Every row gives one point. Any point is a mix of the corners, with weights that add up to 1. It lies inside the corners' shape when no weight is negative. Say inside or outside, and name the corners with a negative weight.

Corners:
(1): [ 75   6 -26]
(2): [-10  57  -4]
(3): [ 27 -31  -2]
(4): [-95 -40 -28]
Points:
[ 60  -9 -24] -> outside (2)
[-1 10 -6] -> inside
[-53  31 -18] -> outside (3)
[ 64   5 -24] -> inside
[-62 -16 -22] -> inside
[-40  17  -6] -> outside (1)
[-26   8 -27] -> outside (3)

Corners:
(1): [-52 -59 -33  17   2 -10 -29  12  26]
(2): [ 17  -2  25 -34  -2   8  53  34 -10]
(3): [-34  25  -7 -30  11  58  -3  20  -8]
(4): [-35 -37 -10  48  21  95 -18 -39  59]
(5): [-10  15  64  22 -10 -61  23  18 -49]
(6): [-10  10  12 -26  26 -71  16  26 -14]
(7): [ 16  44 -32   8  -3 -50  26  33   9]
(8): [  0  17  40 -28  -5 -53  -4  22  11]
(9): [-58  -8 -29   7  -2  -3  17   3  49]
(10): [-12  -6  -2  -5   1  22  17 -28 -15]
Points:
[ -8  -3  16 -16   0 -16  11  20   7] -> inside
[ -5  -9   5  13   4 -18   2  15  17] -> outside (3, 9, 10)
[-14  21   3 -24  -6  -8  12  29  -7] -> outside (4, 6)
[-22   7  -6   0   4 -16   5   8   8] -> outside (2)
[-34 -15 -11   4   2  -1   2   2  22] -> inside
[-43  -6 -16   4   1   1  12   4  33] -> inside

Corners:
(1): [ 18  45  13  42  30  34  11  15  19 -11 -14  -7  27  40 -16   3  19 -39]
(2): [ -1  59 -20  -8  23  51 -95  -9  37  -2  49  41   6 -42 -30   6  61  40]
(3): [ 35  -6 -26  11   6  36 -67 -39   4  48  43 -26  -1  49  22 -21  16 -32]
(4): [ 11  25 -26 -10 -27  26   3  41  34  18 -10 -14   8 -51  22  27  -8  18]
(5): [ 14 -14 -21  23  -8 -27  52 -44  18 -25   2 -32  46  21  49 -10 -77   1]
(6): [-18  57 -18  71  22 -19   9  68  33 -29  14   2 -48 -38  47   6   9 -22]
(7): [-37 -14  15 -19  36 -59 -42 -58 -77  52 -46  36  13  33  -7  66 -50  32]
(8): [ 32   4  52  21 -21 -35  19  55  32 -60 -10 -18  19  48 -35  71 -19  36]
(9): [ 13 -40 -34 -35  30  11  28  31   0  24 -32 -37 -30 -29  31 -35   4 -22]
(10): [ 18 -11  49 -21 -63 -51   3  45  23 -32  -4 -60 -14 -39 -38   5 -50   4]
(11): [ 20   2   7  13 -30 -40   8 -53 -14 -19  42  36   3 -36 -32  58  46  38]
(12): [-12  31 -32  32 -15  -6 -28 -42  -5 -20  -4  25  50   8   9 -19  27  39]
(13): [  1  -5 -35  17 -21  44  38  64  29   3  40 -74 -54  -2 -50  -5  -5   4]
(14): [ 12 -51  24  16 -37  30  46 -52 -52 -14   6  28 -41   9  23   9 -68  -8]
(15): [ 27 -22  25  55 -21  -2  15  40 -22 -39  52   0  46  16   0  34 -18 -42]
(16): [ 29  21  13  74  17 -18  -6  11  -1  42   9  41 -11  56 -50  34 -27  45]
(17): [ 51  29   6  -1  26  -2 -55  44 -67  39  20  -9  -4  44  30  -4 -10  -5]
(18): [ 45  28 -39 -11 -17  28 -76  47   4 -36 -21 -28  -2 -41  18   4   2 -46]
(19): [  2  -3  11  36  31  22 -29  16 -51  34  22  -6 -19 -21 -20  34  30  48]
Points:
[  3  16  40  24  27 -24  19  64  -1   1 -18   2 -13  -5  13  30 -40  11] -> outside (3, 11, 12, 13, 18)
[ 21  25 -10  16   2  10 -24   4  14  -2  12  -1  -6 -10   9  -1  14   6] -> outside (7, 13, 15)
[  8   5   3  15  -1   2 -10  13 -11   1   2   0  -5  -1  -6  19  -3   5] -> outside (5)
[ 14  19 -11   7 -11  -8 -13  16  20 -19   6 -20  21  -4   7   5   2  -9] -> outside (14, 16, 19)

Corners:
(1): [ -8 -11 -11   5  17   9   8 -11 -16  11   0   4 -13   9   9 -12  23  11
  10   4]
(2): [ 16 -13  -3   0  16  -9 -29  -9  -8 -40 -14 -11   8 -25 -15  -7  10  -3
  -5  17]
(3): [ -1 -21   8  -8  -7   8  10  -2  19 -17   3 -29 -31 -19  -8  -9  16  23
  -5  13]
(4): [ 31  -3   4   5  25   2  13  -4 -25   7  -6  11  -3  26 -13   0  17  -5
  15   6]
(5): [ -4 -12 -12   0  11   2   8  -6  11  -9   1  -8   4 -16  -8  -7   0   1
   8   9]
(6): [  3  -5  -5   2   4   4  -7  -6  11   5   0  -4 -11  -8  -9  -8 -10   0
   1   9]
(7): [  6   1   4 -36   8   9   0  -6  -4  -2 -11 -11   6 -18 -18   7  -7   9
 -32  15]
(8): [ 10  -4   5   1  10   1  12   1 -43  -5   1  -1  14  -4  -8   8  11   5
  11   9]
(9): [-12 -14  12 -22   0 -25  -6  -2  18   0  -4   5  -5  -8  -9  -5  10  19
   2  15]
(10): [ -9  -9   9  -4  -6   5 -15   2  14  -1  16  -2   9 -13 -13  -5  -7 -11
   4  -8]
(11): [-11 -11   6   2  -2   6   9  -7  11 -10  -1   6   1 -10   9   0   2  15
  -1  18]
(12): [ 15  16   3 -27   0  -4   1  18  -3  -6  -2  -3   4   8 -12  -1 -14  -7
 -12   8]
(13): [ 49   3   0   0  14 -11   9 -13 -28   0  -7 -11  18  22 -10 -13  -1 -21
  13 -11]
(14): [  2 -13  -7  -6 -14   0  10 -10  13  -3   3  -4 -14 -11 -11  -6  15   2
   6  18]
(15): [ -8   7 -14 -10   0   6  -1  -4   8   0   4   6   3  -8  -9  19  -3  -4
  -3  -7]
(16): [-13 -17  -1   5  10  -5   2   1   8   4   5  16  -3   5  -7  -1   7 -11
 -14   6]
(17): [-11 -16   9  12  -7  12   3  19  12  14 -11   2   3  15  -8 -10  -2  12
 -11  14]
(18): [-10 -13   6   4   6  12  -3  10   4   7 -10  -8   2  -6   0  -4   1  -8
  -3  11]
(19): [  3  20   5   6  -8   2  10   2   2 -11  -5   1  14  -7 -15 -10  -2  -5
   8  -8]
(20): [-18  35 -21  13   1  -3  -8 -12  12  12  -1  28 -14  95  -2   9  -1  -5
   7   1]
(21): [ 21  40  -2 -35   5 -32  20 -13   5   5  19  -2  16   5   1  -7   6  10
   0  11]
Points:
[ 3 -4  0 -3  5 -4 -1 -3  4  0 -2  2  0  4 -8 -7  3 -1  0  8] -> outside (3, 8, 15)
[ 5 -3  0 -3  2 -1  7 -5  1 -3 -4 -5 -1  0 -9 -3  6  7  3 11] -> outside (1, 10, 12, 16)
[ 2 -4 -1 -2  5  1  5 -5  1 -3 -4 -3 -2 -1 -6 -4  6  4 -1 10] -> outside (10, 12)

Corners:
(1): [ 19  -4 -75   5 -22  21  18   5  15  17  17 -36 -22  -4  35  14  -7 -14
 -12 -58]
(2): [-27 -31 -20 -46  20 -15 -14  -6  35 -11  32  -6  29  -5  32 -15 -25  14
 -26 -22]
(3): [ 42 -24  16  -5 -21   9   7  11  44 -32  20 -13 -36  17  66  -8 -50  -8
  -1 -34]
(4): [-52 -48  32  58  -5 -64 -31  -9   0  66 -18   1   1 -47 -34  22 -12  53
  42  25]
(5): [-54  28 -48  95  25  95 -51 -57 -48 -86  25 -27   0  38 -10  11 -34 -11
 -26  16]
(6): [-15 -14  26  46  28  26 -51  -6 -76 -52  21 -40 -38  48 -15  30   1  -6
 -31  16]
(7): [ 56 -18   0 -34 -16  26  31 -23  42 -12 -18  14  12  22  54  11  -2  23
 -40 -70]
(8): [-47 -13  34   2   1  -9 -19  24  37  12 -39 -19  29  21 -51 -13   6  14
  18  60]
(9): [-33   8 -30  66   2   9  -5 -23 -67 -84   3 -33   5  23 -44  21 -27  13
  26  29]
(10): [-54 -30  24  37 -14 -20  -9   4  -1  14 -11  -7  24 -21   1 -33  35  46
  53  -9]
(11): [ 55 -10 -22 -54   5 -23  -1 -10  55  20  15  37 -41  33  19 -49 -23 -30
  12 -49]
(12): [-70   3  77  -4 -17  -2  11 -25   4  41 -39  16  -1 -22 -27  -6 -42  61
  58  16]
(13): [-43   7  56  25  50 -19 -24  42  15  32   8  31  -6 -22 -14  10  -3  88
  16  42]
(14): [ 10  34  12  -7  -5 -14 -68  24  -3  13 -26  15  11 -33  -7 -41   8  50
  38  -5]
(15): [-11 -25  69  17  35  -2   9  10 -27  45 -46  31  19 -32  -5   9  33  15
  26  15]
(16): [-19 -14  36  31 -20  13 -18   0   6  20 -12  21  25 -58 -88   0  -1  56
  23 -26]
(17): [ -2 -23 -19   2 -17  27   6  38  -9  -8 -37  35  -7  10  10 -27  -1  -7
 -23 -26]
(18): [-10   3  -6 -28  20   8 -25  58  55 -18 -33  34 -15   8   6  32 -34   3
  24 -55]
(19): [ 26 -12  -1 -21  -9  17 -18 -37  57 -42 -14  23 -43 -32  16 -12  -7  18
   3  -5]
(20): [  6 -22   0 -22 -64  -1 -21   7  27 -24  21  32  15  12  65   7  21  12
  37 -22]
(21): [ -4  37 -43   0  -1 -26   2 -25  26 -16  14  37 -31 -11  36 -18   4 -45
 -38 -56]
Points:
[-16  -7   4  12   5   2 -11  -5   8  -6   1  11  -9  -5   2  -3  -8   5
   6  -7] -> outside (7, 14)
[-13 -10   3  11  -3   0 -12  -2  11  -3  -6   1  -6   0   7  -1 -10  13
   9  -4] -> outside (16)
[-28  -8  29  29  -3   6 -16  20 -14  -6 -22  15   5   0  -9   6  -1  26
  17   5] -> outside (1, 2, 11, 19)
[ -3 -12  12 -12  -4 -10  -8  11  29   0 -15   8  -3  -5   2   5 -12  13
  21 -24] -> outside (5, 13, 17)

Corners:
(1): [ 12   3 -26 -32 -15  26 -36 -11 -27  -1   1  31   7  34  -9 -21  14 -12
  39 -23]
(2): [ 42 -20 -14 -29  45 -28 -47  17 -18  -9 -42 -13 -40  13   3 -46  34   7
  -1 -65]
(3): [ -5  41 -15 -18  21 -66  -7  23  67   6 -16  53  23   7 -10  -8   4  39
  69  54]
(4): [ -4  32 -19  -5  21  25  18 -28 -28  57 -51  12   5   5  41  16  12 -20
  -7 -37]
(5): [ 68 -19  33   2 -45 -50  25 -16 -10 -63  20 -24 -23 -29  16 -20  26  32
 -21   8]
(6): [-12  39 -30  22   8 -10  -3 -25  -1   1  -2 -44 -17   1  28 -52   5 -39
   3 -17]
(7): [ -6  18  23 -44  35  17 -18 -11  17  65 -13  30   5  -6 -39 -27   5  17
  -6  -8]
(8): [  3  18 -45 -39   2 -20   6  56   9  75   0  28  37   6 -24   8 -23   0
  10  -4]
(9): [  9 -13  28  10 -86 -12  23  11 -61  64 -79  16   4  33  18 -38   6 -18
  14 -41]
(10): [  7  -7 -39  16  25   9 -53 -14 -56  64 -13  32 -24   5 -69 -29  23 -25
 -27 -18]
(11): [ 31  -5 -30 -15  71 -24 -35  13 -12  34 -34  36   0 -23   8 -52   0   5
  35 -22]
(12): [ 24  -1 -16 -11 -17 -34   2 -21  29 -35  22 -17  73  -8  51  25  -7   5
 -29  -7]
(13): [  9 -11   3  32  -9 -23  50  -2  -5  15  11 -30  31  22  52  28 -22 -41
  27  19]
(14): [ 51   9 -30  30 -13  -5 -50  22  -1 -15  37   5 -12   2 -15  25 -28 -16
 -44  21]
(15): [-68  -3  -4   1 -17  39  -1 -37 -25  24   9  -8  64   8 -17 -12 -22 -38
  23 -62]
(16): [ -1   9   8 -14 -31 -15  37 -53  35 -28 -70 -19   2  -7 -38 -23  31  34
 -23  47]
(17): [ -6  -7  -9  -1   1 -13   8  -3  -8  47 -23 -26  24  -7   5 -21   3 -80
  39 -95]
(18): [ 31 -33 -15  36  20 -29   9 -40  53 -12 -26   1  26 -16  38 -10   0  25
  10  -3]
(19): [-16 -22  34 -14  25  -4  21 -51  26 -19  -6  46   4 -16 -23 -28  13 -11
 -31   1]
(20): [ 10 -24  20 -11 -39 -57  24 -47  17  25  33  14 -56 -15   9  54 -29  14
   1  78]
(21): [-14 -40  42   3 -18 -26 -32  18   0 -41 -11   8 -34 -60  27   3  60  36
   7  27]
Points:
[ -6   5 -12  -9   1 -20  16 -19   5   5  -2  -3  14  10   0  -7   1 -23
  12 -12] -> outside (7, 9, 11, 14, 18, 21)
[ 16  -6  -3   5 -14 -17   3 -14 -10  15 -21  -4  -4  -5   5  -7   5  10
 -13   5] -> outside (1, 3, 17, 19)
[ 14   1 -11   2  -1 -15   6 -15  -3   5  -9  -1  10   6  11  -9  -1 -15
  -2 -14] -> outside (7, 21)
[ 12   8  -5 -10  -7 -23   4  -3   4  11  -5   3  12   7  -2 -17  -7 -12
  13  -8] -> outside (4, 10, 18, 21)
